Each row is a point. The last column is the point's height on a tilted bowl or saddle (a function of degree 2), plus a little noise. Along how many of its main directions does it bend up, bend down or stay straight?

Points (11 x 3):
[[-7.0  1.6 -4.5]
 [-0.7  0.4 -1.5]
 [-5.9  0.5 -3.7]
 [-6.4  1.2 -4.1]
 [ 4.2 -5.3  1.9]
 [-3.3  1.6 -3.1]
 [ 7.8 -0.1  7.9]
 [ 1.5  4.3  3.6]
 [-5.5  0.9 -4.0]
 [-3.3 -8.9  6.9]
 [ 2.9 -3.3  0.9]]
Directions: 1 up, 0 down, 1 straight

Points (18 x 4):
[[  4.4   0.0  -9.6   0.1]
 [ -1.4  -3.6   2.8  -3.1]
 [ -2.4   3.9  -1.6   3.0]
 [  1.7   1.3  -6.7   0.7]
 [ -6.4  -4.9   0.8  -2.6]
 [  5.0   3.2  -0.1   0.3]
 [ -1.5   2.8   3.8   0.6]
 [  0.8   2.8   3.4  -0.2]
 [  0.5  -2.6  -2.4  -3.8]
 [ -4.7   1.8  -1.8   2.2]
 [  8.3  -3.5 -10.7  -2.5]
 [ -2.3  11.8  -4.3  14.5]
 [  6.6  -0.1  -0.7  -1.5]
 [  1.2  -9.1   3.1  -5.0]
 [ -0.5   0.5   3.8  -0.9]
 [  2.1  -0.9  -2.3  -2.5]
 [ -2.4  -2.7  -2.3  -3.4]
 [  4.2   7.0  -3.5   5.5]]
Directions: 2 up, 1 down, 0 straight

Points (24 x 5):
[[ 1.3 -0.7  2.3  2.4  0.2]
 [-3.3  2.5 -4.4  0.1 -0.8]
 [-1.3  1.4 -4.2 -3.9  0.0]
 [-4.7  0.5 -0.7 -2.4  0.6]
 [ 2.4  0.7 -1.4  6.0 -2.6]
 [-7.5 -4.0  7.0 11.2  1.0]
 [ 7.5  3.7  5.4 -5.3 11.2]
 [ 1.5 -0.4  6.5  0.5  4.8]
 [-3.1 -0.6 -5.6 -4.0 -0.2]
 [ 3.5 -3.5 -2.6  0.6 -1.6]
 [ 5.4  1.8  6.7 -3.5  9.4]
 [-1.8  3.4  1.7  5.5  0.5]
 [-0.8  2.2 -0.4 -4.8  1.6]
 [ 7.4 -0.8  0.4  4.5 -1.4]
 [-0.8 -3.2 -2.3  0.6 -1.2]
 [ 0.2 -9.7 -2.6  7.9 -9.0]
 [-6.6 -5.1 -1.5  6.0 -1.7]
 [-1.3 -6.2  2.9 -2.1  2.6]
 [-4.5  7.4 -0.3 -1.2  0.8]
 [-2.5 -4.1  5.8 -5.8  7.0]
 [ 3.9 -2.3  0.6 -7.8  5.5]
 [-1.3 -2.0 -8.9  5.2 -2.9]
 [ 3.1 -0.1 -7.0  4.5 -2.9]
 [-8.1 -5.2 -1.9 -3.5  2.8]]
Directions: 3 up, 1 down, 0 straight

Points (49 x 7):
[[  1.3  -9.7   1.1  -3.3   2.1  -5.6   2.9]
 [ -3.6   2.3  -0.2  -1.7  -2.2   7.3   4.3]
 [  5.2  -0.9   2.2  -0.9  -4.0   5.3   4.9]
 [ -4.1   4.2   1.5   3.5  -0.4   4.2   2.8]
 [  0.6   8.4  -0.7   3.1   6.4  -5.9  -2.2]
 [  0.9   4.6  -7.4  -0.3   0.2  -0.7   2.0]
 [ -3.4   0.6  -0.5   1.2   4.8   3.7   2.2]
 [  2.2   2.7  -5.5   3.0   5.3   0.0   1.2]
 [ 12.1  -3.7   2.8  -8.7  -4.7  -6.9   5.0]
 [  0.4   2.5  -1.0   5.2   1.7   1.3   0.8]
 [ -0.3   5.9   3.0  11.2  -0.7  -6.3  -1.5]
 [  0.6   4.1   3.0  -0.8   3.1   2.2  -0.4]
 [  9.6   6.9   1.5   0.1   2.7  -7.6  -2.2]
 [ -1.7  -2.2  -3.4  -6.0   8.5   5.7   3.8]
 [ -3.3   0.3   6.7  -3.4  -2.0  10.4   7.9]
 [  0.2  -7.1  -3.7  -0.5   0.2   7.2   9.0]
 [ -6.3   3.1  -6.1  -4.3  -3.0  -1.1   4.9]
 [ -4.5  -7.8   1.0   1.8   0.4   1.4   7.2]
 [ -4.7  15.0   3.0  -2.2  -3.9   3.8  10.1]
 [ -3.1  -7.5  -4.1  -0.8  -2.1  -0.9   6.4]
 [  3.5   2.2   0.1   2.0   4.7  -2.8  -1.7]
 [ -0.2   0.2  -4.5  -0.1   4.4   2.8   2.1]
 [ -5.1  -4.5   5.5   4.0   2.0  -3.3   3.1]
 [ -1.4   0.0   4.6   1.5  -3.8  -0.3   2.2]
 [  1.0   4.1  -2.9   5.1  -3.1  -3.0   1.6]
 [  1.2   1.6  -2.7 -10.5   0.5   3.8   1.8]
 [  0.1  -1.6  -5.1   3.4  -1.7   1.0   5.3]
 [ -5.7   4.2  -1.4  -3.7   6.7   1.4   2.6]
 [  6.7   4.3  -0.7   0.3   2.1  -8.3  -2.1]
 [  4.8   3.9   4.6  -5.3   4.0  -3.0  -0.4]
 [  2.2  -4.7  -3.1  -3.2  -0.9  -2.6   2.1]
 [  1.1   0.1  -0.7  -5.0  -1.3  -1.9   0.0]
 [ -3.9  -2.9  -8.5  -5.3  -1.6  -6.2   3.9]
 [ -3.8   1.1   1.3   3.7  -0.3   0.3   2.1]
 [  2.2  -3.3   3.5  -0.8  -0.5   1.3   2.2]
 [ -1.7  10.2   0.7  -9.8  10.9   1.2   7.2]
 [  8.6  -0.4   4.2   1.2   1.5  -8.1  -1.4]
 [ -2.8 -10.0   5.4  -8.6  -4.5  -1.3   5.0]
 [  7.5  -3.2   0.9  -3.3  -3.4  -0.3   3.6]
 [ -1.4   2.2  -5.2   2.4  -2.2   0.9   3.6]
 [  3.2   6.3  -1.9   2.6   1.1   1.6  -0.7]
 [  7.4  -5.9   1.7  -4.6   1.5   5.9   6.5]
 [  3.6  -4.4   9.8   2.1  -4.4   2.7   7.8]
 [  0.6  -3.8   2.8  -4.4 -10.8   1.6   8.2]
 [ -0.4   1.7  -8.0   2.8  -1.5   1.7   5.4]
 [  5.5   2.1  -0.9   2.3  -0.3  -3.6  -0.6]
 [  3.7   0.1  -4.7   3.0  -1.1   1.7   3.9]
 [ -0.8   0.5  10.2  -1.5   2.0  -2.2   1.6]
 [ -0.3  -3.2  -5.8   3.0   3.2  -4.6   4.1]]
Directions: 4 up, 0 down, 2 straight

Points (63 x 9):
[[  0.4   2.8  -1.0  -4.3  -8.1   8.9   4.0   2.8   4.8]
 [  4.9  -5.0  -1.0   6.0   4.6  -5.1  -8.9  -0.7   4.6]
 [  6.7   3.0  -0.8  -3.0   2.5  -5.1   4.5  -1.1   0.2]
 [  0.7  -4.0  -4.0   0.5  -0.5   1.2   9.9  -0.4   2.6]
 [  3.0   3.6   6.4   2.6  -0.2  -4.2   6.7   4.5  -1.3]
 [ -1.1  -3.2   5.7   5.2  -0.9   5.0  -8.0  -1.7   3.1]
 [  0.6  -2.7   3.3   4.1   1.8   0.9   4.9   0.3   0.1]
 [ -4.3   2.5   1.7   3.7  -3.0  -1.0   1.2   0.4  -0.6]
 [ -0.4   4.4  -5.9  -1.0  -3.6  -1.4  -9.4   0.3   5.6]
 [ -4.0   0.7   2.0   5.4  -0.3   7.7   8.9  -4.8   2.3]
 [ -0.2   1.8   3.1  -0.5 -11.2   0.7   3.5  -0.3   1.8]
 [ -2.9  -3.1   4.1   0.4   0.1  -3.9  -4.3  -5.2   1.4]
 [  0.0  10.4  -8.4  -1.6  -3.5   4.3  -0.7   4.8   4.1]
 [  0.6  -9.7  -3.7  -6.8   3.8  -1.1   0.5   1.7  11.1]
 [ -1.3   6.2  -4.0  -1.3  -0.3   5.1  -4.4   1.2   4.4]
 [-11.3  -0.2   0.8  -8.2  -0.4  -1.8  -0.9  -5.5  10.8]
 [  1.9  -9.6 -10.3   3.1  -4.6  -0.1   2.6   3.6   7.8]
 [ -9.3   1.3   7.2  -0.3  -4.8   6.8  -9.0   1.7   6.6]
 [ -5.8  10.2   0.4   1.1   0.1   4.3   3.7  -1.9   2.1]
 [  2.4   2.0   3.3   3.0  -7.6   1.8  -0.1   5.5   0.3]
 [ -4.8  -1.1   1.6   6.0  -4.8  -9.3  -4.3  -4.6  -0.2]
 [  5.9  -3.3  -1.2  -1.2   4.0   0.0   4.4   2.0   1.7]
 [ -4.8   0.4  -0.4  -0.2  -1.9   5.1  -1.8   0.2   3.3]
 [ -5.3   7.4  -3.0   0.8   3.0  -7.8   3.6  -2.4   2.5]
 [  0.4  -0.6   2.0   1.5  -8.0   1.8  13.5   2.4   2.6]
 [  0.7  -3.9  -0.6   3.4  -3.0  -2.3   0.7   2.4   1.1]
 [  3.1   3.8  -5.4  -2.4   5.4   1.3   0.1  -3.7   3.3]
 [  1.0   0.9   0.0  -3.9   1.9   3.6  -0.7   1.7   2.9]
 [ -6.7   6.0   5.0  -3.6  -2.3  -0.4  -6.0   4.4   3.0]
 [  2.0  -6.5  -0.5   1.0   5.3  -4.9   0.3  -7.1   1.7]
 [ -0.1   3.4   0.2  -2.2  -1.6  -0.9  -5.5  -2.0   2.3]
 [ -0.2  -4.9  -2.0   2.7  -4.9  -8.4   2.9  -0.8   1.5]
 [  3.1   0.9   3.8   2.5  -0.6   3.9  -0.3   6.3   0.3]
 [ -4.9  -2.4  -0.2   0.7  -0.9  -2.6   2.3  -2.5   1.8]
 [  2.2   3.4   6.9   3.1 -12.0   4.3   5.3  -4.2   2.3]
 [ -3.2   3.2  -1.9 -10.4   2.7 -10.1  -0.8   2.7   9.2]
 [  4.1  -5.1  -3.5  -3.5   1.0   3.1   0.0   3.1   6.2]
 [ -4.6   3.4   4.6  -0.1   9.5  -3.5   0.9  -8.5   2.3]
 [  1.7  -3.7  -4.2   0.9  -4.0  -4.4  -0.9  -4.1   1.4]
 [  5.4   4.9   1.0  -5.6   5.9   8.7  11.0   6.7   1.3]
 [ -1.0   0.9   0.1  -1.9  -1.8   2.4  -3.4   0.8   2.4]
 [ -5.7   1.6   1.0  -3.6  -1.1   2.5  -5.8   5.9   4.5]
 [ -0.7  -0.6   0.5  -3.1  -2.3  -2.4   2.5  -2.1   1.8]
 [ -1.8  -3.6   2.5  -5.3   5.0   1.7   9.4   4.4   6.9]
 [ -5.4  -0.4   3.5  -1.6   4.1  -4.1   0.6   0.6   2.5]
 [  0.5  -1.5  -1.1  -1.3   6.8  -3.5  -4.1  10.6   5.1]
 [ -4.5   2.4   1.3  -4.1  -2.6   3.7   5.1  -0.9   4.0]
 [  5.3   1.2   2.6  -2.5  -6.0   0.1   4.9  -4.0   0.5]
 [-10.4 -11.2  -0.6  -3.6   0.2   1.6  -2.5   0.4  12.9]
 [  6.4   4.9   7.8   2.5   7.9   7.4  -8.4   3.5   3.3]
 [  7.7  -3.0  -5.6   2.5   6.7   0.7   1.6  -0.5   3.1]
 [ -2.0  -6.2   1.7   7.1   5.0  -0.6   7.2   1.9   4.1]
 [ -2.9  -0.2  -7.1   0.7  -6.2  -2.2   3.6  -3.8   0.8]
 [  1.2   1.5  -1.4  -3.7   1.7   3.0   0.5  -4.0   2.5]
 [  3.8  -2.4   4.7   2.5   1.2  -1.2  -0.2   0.1  -0.2]
 [ -4.0  -8.1  -3.4   2.5  -0.4   6.9   1.0   7.9  10.0]
 [ -3.3  -4.7   2.0   1.0   4.3  -1.3   0.9   0.7   2.7]
 [  2.8   2.6   3.0   0.4  -8.5  -3.5   5.0   2.0  -0.5]
 [  2.8   3.3  -3.6   4.8  -6.6   3.7   7.9  -2.4  -2.5]
 [  4.7   2.7   7.8  -0.3  -3.4   4.3   1.9   1.0   0.1]
 [ -5.8   3.6   8.4   3.2  -4.0   1.2   4.0   1.1   1.9]
 [  2.2   3.4   4.4  -9.2  -1.5   4.3  -0.2   1.0   5.3]
 [ -1.1   6.6  -3.8   1.5   7.9   4.0   1.4  -7.8   2.7]]
Directions: 5 up, 0 down, 3 straight
